Each row of a before or after table is a point. The points were changed in one or more steps. Then noise was added and the rows were shuffled. The steps act on how far a point lies along the listed directions, d1 being the first. Name the steps. A step turns or swaps two directions, mirrors them in a line or flattens them onto one, adds a multiple of one to another, or multiplies one. Angles are multiples of 10 degrees, from the lower direction toward the higher: turns from -170 to 170, lines from 10 to 170 but not 90. Use the fewest steps. Two steps may share a direction if one is a turn and the other turns, adds or multiplies; they go together, in the order done. Otherwise the lowest direction goes first.

Directions:
(1): [53 26 -7]
(2): [11 -6 58]
(3): [-25  53  10]
Before, 13 rows:
[[ 13  15   1]
 [ 15  36   9]
 [ 24   3 -24]
 [ 13 -10 -33]
 [  3 -39  27]
 [  0 -11 -34]
 [-29  33  -4]
 [ -4 -58  23]
 [ -6  18  -8]
 [ 22  -6 -13]
 [-16 -28  36]
 [  7  47 -20]
 [ 10  -7  36]]
After, 13 rows:
[[ 16 -20  31]
 [ 49  20 -49]
 [-13 -27 -37]
 [  3  40  -5]
 [-24 -19  48]
 [-56 -18  62]
 [-15  29  -8]
 [  6  -1 -23]
 [-42 -43  42]
 [ 26  32   4]
 [ 56   5 -22]
 [ 33   7 -10]
 [ 34  44  -9]]
Steps: multiply d1 by 2; mirror d2 and d3 in the line at 160 degrees

Directions:
(1): [37 33  5 46]
(2): [ 28  -3  57 -26]
Before:
[[-28   0 -60  19]
 [  6  -2  21 -14]
 [ 23   9  17  15]
 [ -4 -18  14 -26]
 [  5  21  12  21]
 [-23   8 -54  28]
 [-12 -10  -2 -19]
 [-22 -37   2 -46]
 [ -1  21  17  -2]
 [ 29   3   4  10]
 [  4   8  11  13]
 [ 19  17  -9  17]]
After (12 x 4):
[[ 19  15  -7  15]
 [  8  11  -1  13]
 [  3  22   6  22]
 [ -9  20   7   3]
 [-13 -20   0 -20]
 [ -1   6   4  16]
 [  7   3  -1   2]
 [-23 -37  -1 -46]
 [ 19   3  -7  14]
 [ -6  -2   0  -7]
 [-10 -10   1 -20]
 [ 11   8  -2  20]]
Steps: flatten d1 and d2 onto the line at 170 degrees

Directions:
(1): [-23  28   1 -38 -32  26]
(2): [ -8  13  19 -22  -2 -58]
(3): [-14  13 -60  10  -8 -18]
Before:
[[  0   4   7 -22 -11  14]
 [-19  12  15 -23 -11   8]
 [  7  -5  23   6  22 -57]
 [-11  15 -13  -2   3 -27]
 [ 10  -7  32   6   3  16]
 [  6   0  12   2  -8   4]
 [ -4   2  22   2  -5  19]
 [  7  -7  10  -3  14 -49]]
After (8 x 6):
[[ 20 -32  -9  29  17  51]
 [-13  13 -18   5 -13  -3]
 [-19  10 -10 -10  -8  31]
 [ -5   8 -13 -17 -12  10]
 [ 20 -29 -16  54  27  59]
 [  2   3 -11   5  -9   1]
 [ -3  11 -32  17  -5  -7]
 [  5  -6  20   7  12  27]]
Steps: turn d2 and d3 by -160 degrees; multiply d2 by 1.6

Directions:
(1): [-36 -49   8  24   0  25  21 -29]
(2): [ 23 -12 -10 -17  22   6 -45 -52]
(3): [ 14  33  24  60  21  -6   3 -20]
Before:
[[  1  15  15  20  12 -10  -1   0]
 [ 19  20  -6   1  11 -15 -16 -17]
 [  9   2  -2  -1   9   7 -14 -27]
 [ 10  -9  -5 -21   3   5 -22 -24]
 [ -7  14  -4  20   4  -4  16   3]
 [  3   5  -6 -10  -1 -10   6  25]
 [ 12  37   5  21   4 -13   0  12]
 [ -3 -18  -8 -14  -2  14  -8 -14]]
After, 8 rows:
[[ 26  -2  -6  -4  24   9 -41 -59]
 [ 30  18  -5   9  25 -12 -34 -50]
 [-10   0  -7 -12 -12  -9  22  44]
 [  8  48  18  55   7 -14  17  14]
 [-11  26   5  41   2  -8  32  16]
 [ 24 -23 -16 -43  16  10 -56 -59]
 [  3  27  25  44  17 -12   5  -4]
 [  4 -28 -18 -37   2  16 -27 -27]]
Steps: multiply d1 by 0.7; multiply d2 by 2.5; multiply d3 by 2

Directions:
(1): [ -9 -45 -17 -30 -44 -27  28 -38  16]
(2): [-12 -31  25   8   0  49  60  25 -12]
Before, 8 rows:
[[  0   2 -10  -5  -7 -14  -9 -21 -14]
 [  6  -2  -3  -1  31  21  25  24  -5]
 [ -3   7 -29  -5 -25 -27 -35 -36   4]
 [-11 -45  22  13  -1  29  59  24   9]
 [  1 -13  14  25  14  50  32  39   1]
 [ 20 -19   1   3  -8  16  47  11 -10]
 [ 26  23 -30  -2   0 -44 -56  -6  11]
 [  1 -23  30  18  10  35  16  13 -15]]
After (8 x 9):
[[-18 -22   4  14 -15  40  35   8 -17]
 [ 18  24 -28   5   0 -32 -51 -11  27]
 [ 13  17 -25 -10  21 -19 -17   2   2]
 [ -3 -10   5   1  -3  14  19  -8 -23]
 [ 10   1  -5   3   0 -22 -50 -22   5]
 [  7 -15  18  22  15  49  39  50 -17]
 [  3  -7 -24 -12 -16 -62 -33 -28  33]
 [ 29   5 -28 -10 -18 -36  -4 -20   6]]
Steps: mirror d1 and d2 in the line at 10 degrees

Directions:
(1): [-60 -24 -23  23 -25 -23  36  -9 -10 -17 -32]
(2): [ 19  33 -23 -50 -45  -2  20 -15 -22 -38  10]
Before (10 x 11):
[[-35   1 -32 -15 -40 -22  41 -14 -26 -33 -15]
 [ 22  10  20   9  29  16 -32  21   7  29  11]
 [ 13  35 -14 -20 -39   9   0 -18 -14 -16  -1]
 [ 34  22  -6 -25   1   1 -10   5  -8 -29  18]
 [ 48  13  -4 -32 -13  17 -10  -8  -8  -3  31]
 [-29 -29  16  38  27  -2  -2  18  -1  21 -27]
 [-49 -19  -9  34 -23 -10  35 -19  -9  -8 -26]
 [  5  25 -13 -34 -34 -33  18  -9 -13 -25  -3]
 [ 16  14 -19 -17  -8  -3  -2  10   0  -2  10]
 [-60 -18  -7  22 -24   8  29  -9  -3  -5 -21]]
After, 10 rows:
[[-35   7 -16  16 -32  -5  12 -17  -9  -6 -26]
 [ 28   5  29   5  37  18 -30  23   4  23   7]
 [-27 -26  25  38  20  24 -11   8  19  30  -4]
 [-39  -9  -6  15 -12 -39  19  -3   0  -8 -26]
 [ -5   0 -27 -21 -43  -4  25 -17 -22 -27   6]
 [ -7   2 -29  -4 -16  -9  13   8  -3  -5  -1]
 [-54 -41  -8  45  18 -19  12   6   5  11 -25]
 [ 34  35   2 -36 -12  12  -9   6 -15  -7  18]
 [ -7   4 -23  -6 -18 -16  19  -1 -18 -46  -8]
 [-20 -29  27  57  34  11  -8  -1  20  32 -10]]
Steps: turn d1 and d2 by -80 degrees

Directions:
(1): [ 23  -5  35  19 -26 -23  34   4 -13  13  14 -44]
(2): [  5   9  -7  28   7 -21 -19  26   1 -33 -52 -25]
(3): [ 60  19  30 -23  24  22  -8 -11  10 -14  -7   0]
Before:
[[-11  -5 -11   3  -2   1  -3   4   8  -8  -9  -8]
 [-16  -3  -8   0  -6   5   0  -3  -5  13  14  11]
 [ 10   2   7 -14   0  16  -1 -10   1   0  19  18]
 [-19  -6  -1  19 -11 -15   0   5  -8  -2 -18 -11]
 [ -7   1   2 -26   4  13  13 -15   0  17  16  11]
 [-40   2 -45   7  24  16 -33   3  16 -16 -23  24]
 [-12   2   9   9  -7   1   6   0  -7  11  11  -2]
 [-28  -4 -21  -4  -2   4   6  -4   2   1   8  22]
 [  7  -1   4   3   1  -1   4  -2  -3  -9  -9 -13]]
After, 9 rows:
[[  5   8  17  13  -2  -3   1   5  -6  -1  -5 -14]
 [  2  -2  -4 -12   4  15  -1  -6  12  -2   4   2]
 [-19   6 -13   4   7 -11  -6  12  -1 -11 -30  -9]
 [  0  11 -16  -5  18  11 -13   4  10 -25 -23  19]
 [ 20   2  23  -9   0   9   7 -15  -4   8   3  -3]
 [-17  -1 -12  13  -7  -7 -13  10  -3 -16 -11   5]
 [  3   8  -6   7   6   1 -13   8   0  -9 -16  -1]
 [  2  -5   6  -3  -4   2  13  -9  -5   5  10  -8]
 [-20  12 -44 -33  48  54 -46 -19  29 -14 -10  59]]
Steps: multiply d1 by 1.6; multiply d3 by 0.7; turn d2 and d3 by 160 degrees

Directions:
(1): [-39   8   3  33  19 -32  51  -8 -17  -3  31 -31  25 -15]
(2): [ -1  24  22 -60   6 -24   0  -5  18 -12   7 -54 -33   6]
Before, 9 rows:
[[ -3   3  -6   5   4   0   2   1  -2   4   5   5  13  -6]
 [  0   1   3 -12   4  -6  10  -7   4   4   8 -14   5  -1]
 [  5   2  -5 -11  -6  18 -10  -2   3   5   1   5  -8  -2]
 [ 11   4   3 -19  -7   6  -9   1   5  -7  -6  -1  -7  -4]
 [-12   7   6   4   3  -6  14   1  -2   7   8  -5  12  -6]
 [-15   2  -2  19  -2   3   7  -3  -3   5   1  -2   3  -4]
 [  5  -1  -3  -1   2  -1   9   4   0   1   9   5   0  -2]
 [ 45  -5  -1 -34 -23  27 -60   7  14   2 -36  25 -37  15]
 [-10   4   4   5  11 -11   7  -2  -2  -4   1 -21   7   1]]
After, 9 rows:
[[  9  -1  -3  -8   2   0   3   6   3   1   6   5  -2   0]
 [-12   4  -2   0   2   4  11  -6  -5   3  14 -10   0  -9]
 [ -5   2  -2   8   3  -3  16  -2  -7  -4   7  -3  12 -14]
 [-37  16  11  25  20 -47  48 -13 -20  -7  30 -49  10 -16]
 [  0   4   3  -4  -9  12 -15   1   6   5  -9  -3 -14   3]
 [  7   1   1  -6  -7  14  -9   6   5   9  -6  14   4   0]
 [  8  -7  -7   8   1  10 -16   4   0   1 -18   8   7   6]
 [  4   6  -1 -14   1   3  -8   2   5   3   2   1   2  -3]
 [  8  -8  -6   3  -1   9   2  -5   2  10   2  13  12  -1]]
Steps: turn d1 and d2 by -160 degrees
